Rows are points. To make a cloud, some directions were put in groups of two or more. Within a group, all points are equally far from the middle, so they leave a hole (a ring in 2 directions, a hollow ball in 3). The other directions are filled evenly. Then the cloud was stretched, turned, moved and blurred a little. Count the holes, and give their numbers of directions, smallest first.
In the rows, 128 means zero.

Cloud (14 x 2):
[[164  86]
 [ 99 158]
 [159  81]
 [175 107]
 [166 163]
 [141 183]
 [116  81]
 [131  74]
 [124 184]
 [ 96 147]
 [ 97 111]
 [148  74]
 [162 170]
 [106  93]]
Holes: 1 (2)

Cloud, 30 rows:
[[151  86 193 137]
 [ 73  95 153 164]
 [133 107  74 154]
 [152 189 119 128]
 [143 117 194 105]
 [184 156 161 167]
 [160  87 171 100]
 [161 135 131  80]
 [138 194 118 137]
 [144 138 132  76]
 [158  81 175 110]
 [ 88  63 135 133]
 [179 149 120  98]
 [165 141 126  82]
 [156 106 182 180]
 [167  91 157  92]
 [164  71 138 104]
 [182 148 167 171]
 [119 188 162 158]
 [151 180 178 157]
 [ 94 178 145 167]
 [ 75 143 147 176]
 [136 119 101 185]
 [ 96 132  87  93]
 [108 150  87  96]
 [174 174 120 117]
 [ 84 112  97  95]
 [175 134 127  86]
 [185  98 118 105]
 [148 146 205 145]]
Holes: 2 (2, 2)

Cloud, 49 rows:
[[ 69  84 122 159 149 152]
 [ 97 136  89 139 177 119]
 [151 168  92 137 175 174]
 [ 85 124  79 163 124 130]
 [148 128 164 168 182 101]
 [177 149 115 149 175  92]
 [193 110 137 119 115 158]
 [112 159 144 107  67  76]
 [ 89 101 134 168 157  81]
 [109 141 138 127  94 202]
 [ 95 192 133 117 120  91]
 [104 169 157 209 115 158]
 [ 70 148 134 126 161  98]
 [ 93  85 137 171 138 181]
 [ 64 152 142 126 111 175]
 [ 93  82 102 139 146 180]
 [124 167  97 123 145  80]
 [101  98 104 201 114 140]
 [121 139 166 148 205 148]
 [116 150 114 189  58 132]
 [116 101 143  70 137  92]
 [121 180 187 143 163 175]
 [135 183  97 191 132 161]
 [ 55 127 169 135  95  91]
 [127 148 120 139  44 154]
 [175 126 153 129 195 141]
 [156 129 105 156 201 172]
 [126  81 134 140 116 198]
 [165 159 113 203 164 132]
 [129  72 169 166 100 136]
 [121 195 114 121 156 104]
 [131  46 145 114 137 127]
 [165 186 110 123  87 127]
 [ 58  94 150 174 122 127]
 [128 120  69 129 172 133]
 [167 129 166 148  72 150]
 [101  82 114 100  59  98]
 [ 92  65 147 123 115  75]
 [173  76 114 153  97 153]
 [107 182 183 153  67 141]
 [179 135 145 181  92 148]
 [108 191 119 133 167 107]
 [180 163 109 193 124 137]
 [169 115 130 166 169 189]
 [114 137 146 214 160 134]
 [ 72 169 153 101 142 130]
 [154 116 107 109  69  88]
 [109 100 125 135 202 111]
 [160 112  64 124 113 118]]
Holes: 1 (6)
